Rows are points. A path goes straight from each point to the next, and from the last back to the first. The post is the endless flat space through its rows: a point in 2 columns, a line in 3, a plane in 4, and so on, so that a path can go around it. How many times does the path go around the post? Going back the other way cancels.
In the rows, 128 means zero.

Post:
[[109 116  81]
 [150 117 157]]
Path, 28 rows:
[[157  94  52]
 [174 149 144]
 [ 91 160 110]
 [ 84 123 150]
 [106  84  56]
 [154  74 156]
 [197 106 155]
 [144 145  69]
 [108 150 149]
 [125 115 144]
 [103  71  45]
 [122 102  42]
 [154  98 156]
 [134  67 119]
 [145 107  69]
 [145 140 106]
 [ 91 149  92]
 [162 143 144]
 [133 134  93]
 [ 95 152 125]
 [129 110 139]
 [106 127 170]
 [123 166 142]
 [112 121 125]
 [118 101 102]
 [125 103  79]
 [130 105  96]
 [107  66  64]]
Times around: 3

Post (5 x 6):
[[ 48 133 162 120 134 145]
 [166 124 110 123 159 110]
 [143  85  96 145 152 133]
 [109 137 132 106 110 165]
 [195 119  95 220 165 116]]
Path, 23 rows:
[[120 111 110 112 147 103]
 [100 138 136 124  71 194]
 [187 122 110 128 123 151]
 [134 109 122 185 148 157]
 [ 79  98 125 125 180 131]
 [113 127  80 145 142 144]
 [103  91  68 181 135 112]
 [208  78  77 196 133  98]
 [171 115 130 127 111 145]
 [ 92 104 174 118 174  95]
 [158  52  79 190 100 151]
 [140 142  92 113 103 114]
 [106 138  96 163 180 113]
 [ 70 144 160 133 162 134]
 [101  99 133 175 149 167]
 [ 82 130 167 186 178 147]
 [104 139 104 170 177 134]
 [109 137  80 107 128 126]
 [133 160 106 183 127 172]
 [114  86 127 172 175 164]
 [192  91 102 107 200  90]
 [122 163 133 156 149 179]
 [106 163 110 101 161 116]]
Times around: 1

Post, 8 rows:
[[156 148 148  98 143 145 115 127 148]
 [145 117 142 125 121  96 117 127 168]
 [167 161  48 176 121 108  99 145  84]
 [149 192 114 104 102 144 167 141 112]
 [150 128 122 130 107 146 104 168 107]
 [ 86  81 119  95 156  92 141 127 157]
 [137  99 137 150 149 108  99 110 108]
 [ 74 124 135 117 133 108 105 156 139]]
Path (31 x 9):
[[ 37 110 127 115 139 113 133 171 170]
 [144 111 138 139 135 150  86 187 123]
 [160 183 114 144 126 103  94 142  95]
 [ 74 138  81 110 153 146 110 143   7]
 [131 112 128  94 117 183 121 118  85]
 [133 143  92 124  76  66 169 126 193]
 [190 126 155 115 109 123 100 102 140]
 [162 151 117 143 132  70  77 110 136]
 [ 80 123 150 118 176 119 116 145  84]
 [171  86  94 151 162  91 116 128 172]
 [109 110 118 111  68 129 183 154 185]
 [141 105 120 143  38 113 162 132  95]
 [201 106  75  91 109  84  68 153 215]
 [129 163 132  87 157  92  98 149 194]
 [155 145 189 119 164 131 154 102 117]
 [111 131 121 159 145 145 107 159 140]
 [123 101  68 137 116 114 110 145 138]
 [130 126 119 123 164 124  57 106 133]
 [113 137 154  98 125  73 142 105 108]
 [149 189 182 116 147 116 121 105 112]
 [133 114 105 113 148 120 131 166 157]
 [140 180 182 124 126 110 120 156 190]
 [144 141 119  85 144 181  86 190  75]
 [142  97 120 118 144 129  73 130  85]
 [140 115  87  93 110 153 133 162 138]
 [224 147 121  83 100 191 144 149 202]
 [134 141 132 177 133  91 126 130 148]
 [ 73  71 168  32  81  93 206 206 196]
 [ 91 176 133 123 162 150  77 132  36]
 [119 132 106  96 113  94 114 113 160]
 [179 131 126 107 134 182  80 159 142]]
Times around: 0

Post, 13 rows:
[[131  97 132 101 133 114 105 153 135 110 100 118 150 143]
 [126 113 180 121 119 126 139 144 134 167 123 126 102 124]
 [152  85 228 120 101 190 156 131  80 110 156 198  65 102]
 [ 89 106 128  89 104  95 136 115 129  95 136 138 128 135]
 [152 136 156 117 137 130 145 143 147 154 123 148 149 165]
 [187 140 105 123 123 109  78 124 103 134 107 122 156 168]
 [147 143  85 122 132 109 149 140 147 115  93 129 154 104]
 [207 144  72 102  90 160 159 139 174 132 153 129 147  74]
 [171 111 100 147 175  78 116 131  87 162 131 120 166 171]
 [122 149 134 104 147 109 123 150 127 120 136 140 152  96]
 [ 74 135  83 104 104 169  94 137 164 115  93 125 150 135]
 [142 117 146 118 104 128 150 169 129 146 139 177 113 109]
 [125 118 127  80 132 112 134 117 100 156 114 144 141 153]]
Path, 25 rows:
[[131 162 138 121  95 153 166 205 165 205 160 176 116 135]
 [150 142 150 114  74 148 111 164 156 169 167 159 141 148]
 [153 142 129 107 108 137 133 199 178 139 119 162 162  76]
 [ 93 121 146 149  85 153 131  98  72 172 114 124 106 128]
 [130 192  91 183 135  65 123 172 132 133 136 133 157  76]
 [140  84 116 125 138 172 107  62  86 122  54 161 160 182]
 [ 93 105 102 102 124 125 136 158 141 164 165 205 123 182]
 [166 161 143  84  98 136 148 133  96 162 143 153  90 117]
 [216 106 102 170 148  66 130 182 124 130 159 109 160 113]
 [138 104 140 102  86 154  97 111 129 108  77 140 136 120]
 [113 139  93  83 115 194  73 114 145  98 122 151 148 108]
 [162 116 148 104 109  98 110 119 138 102  97 103 123 178]
 [108  97 139 129 109 138 138 102 124  78 164 129 111 158]
 [110 136 118 116 145 113 129 151 151 110  73 144 113 164]
 [132 181  60 126 138  94 135 176 127  86 144 132 157  47]
 [103 111 150 119 152 155 115 140 133 146 116 133 167 180]
 [153  91 136 121 144  89 118 153 140 134  96 137 174 159]
 [142 117 176  85  93  85 147 140 149  76 142 161  59  96]
 [226 131 102  44  76 114 140 127 158   7 152 187 121  82]
 [110 143 116 112 111 105  85 117 115 148  81 134 149 138]
 [133 165 172  88  72 139  95 106 116 184  94 136 136 199]
 [171  92 156 123 128 124 180 161  85 193 153 158 118 154]
 [164 167  65 158  99 146 105 118 157 139 106 166 205 150]
 [129  31 120  81 104 120 163 103 120  95 119 140 102 118]
 [189 108 107 127 122 135 110 121 103 123 116 129 127 177]]
Times around: 3

Post, 17 rows:
[[146  92 155 162 100 109 129  70 124 131 127 146 117 135  73 137 155  94]
 [126  69 150 148 167 108 148 108 146 131  49 156 116 156 162 142 118 168]
 [110 118 150 163 174  85 161 141 128 141 119 132 155 110 154 166  85 142]
 [140 132 117  72 187  95 147 107 131 131 144 134 171  93 163 177 132  82]
 [149 128  63 138 162 137 112 122 146 110 157 109 164  71 155 121 115 136]
 [ 97 117 103 159  92 109 165 116 175 125 127  64  89 145 152 101  85 114]
 [ 93 130  91 124 155 118  97 145 128 100 134 137 103 142  94 139 136  97]
 [149 119 115 144 123 137 153 116 171  89 120 170 197 111 112 103  78 159]
 [135 117 115 114 128  88 171 152 150 165 101  85 100 104 161 178 143 102]
 [109 113 140 100 140  80 136 160 158 177 156 107 119 101 160 162 128 162]
 [116 130 153 139 145 151 147 121 160 169 111 160 109 121 129 164  72 144]
 [153 106 143 136 140 119 148 133 169 165 153  92 110 141  79 112 147 127]
 [138 120 116 141 133 119 203 108 125 136 131  99  82 144 105 167 110 146]
 [114 143 115 151 135 137 136  89 125 160  88 158 166 177 144 163 113 168]
 [148 131 142 145 187  93 156 184 180 155 171 143  85 168 125 151 119 160]
 [141 110 126 158  76 159 160  94 134  37 116 116 213 110 159  96  99 153]
 [ 92 143 126 125 158  99 160 117 178 134 130  90 118  74 190 134 152 135]]
Path, 27 rows:
[[173 100  51  91 161 148 164  89 146  66 146 129 128 127 149 104 131  38]
 [ 92  81 140 131 108 116  90 174 119  62 166 153  97 128  67  73 121 161]
 [118 139 184 119 168  60 168 160 164 123 137 115 127 137 149 148 123 151]
 [166 125 156 133 129 143 122  59 111 151 106 158 122 137  80 121 208 115]
 [123 141  66 135 196 142 176  63 159 165  82 125  99  70 157 140 144 119]
 [150 140 136 106 150  94 163 121 125 125 130 123 120  37 135 158 115  79]
 [125 121 171 118  87 149  83 134 169  50 143  79 171 108 165  81 170 124]
 [136 106 120 124 147 104 115 143 168  93 167  90 153  86 161 120 113 119]
 [155 100 175 147  96  61 174 161 127 152  85  64  97 113  83 150 132  99]
 [128 115 133  97 134 111 147 103 144  69 102 118 112 160 156 104  46  92]
 [ 99 171 124  87 132 141 133 103 182 141 128  93 144  80 158 141 171 120]
 [128  63 164  82 130 101 192 154 213 136  97 158 102 166  84 141  89  90]
 [153  65 101 131 165 138 157 139 161 128 100  89 106  76 179 121 127 126]
 [ 97 112 125 169 123  83 210  93 137 117  96  33 105 159 169  84 122 106]
 [152 123 193 138 139  94 241  63 129 175 155  92 113  79 175 163 204 122]
 [128 126 204 125 164 140 121 103 163 115 133 246 119 128 106 134  97 147]
 [ 66 154 144  86 202  32 170 189 116 143  86 118 173 174 212 197  83 239]
 [175  77 130 153 132 168 134 131 108 127 100 114  97 131 114 181 118 131]
 [120  44 149 172  94 102 124 131 162 165  92  85 123  99 117 108 102 119]
 [111 138  65 192 195 101 169  94 162 154 168  91  80 124 123 115 121 117]
 [ 95  89 152 138 154  51 108 231 139 197 121 123 138 134 109 124  84 189]
 [123 137 164 122 163 118 168 101 141 124  90 101  97  75 149 160 135 164]
 [ 68 163  62 153 160  85  43 143 119 138 172 100 154 143 143 155 114 190]
 [148  77 174 173 154  96 137 124 111 132 138 149 120 102  92 166 119 210]
 [148 120 151 100  97  92 177 131 168 123 139 153 119 172 113 152  47 149]
 [180 127 143 113 138 139 146 113 157 127 141 108 118 115  93 156 208  76]
 [116 108 102 107 193 161 123 136 144 146  66 141 187 159 176 155 145 171]]
Times around: 3
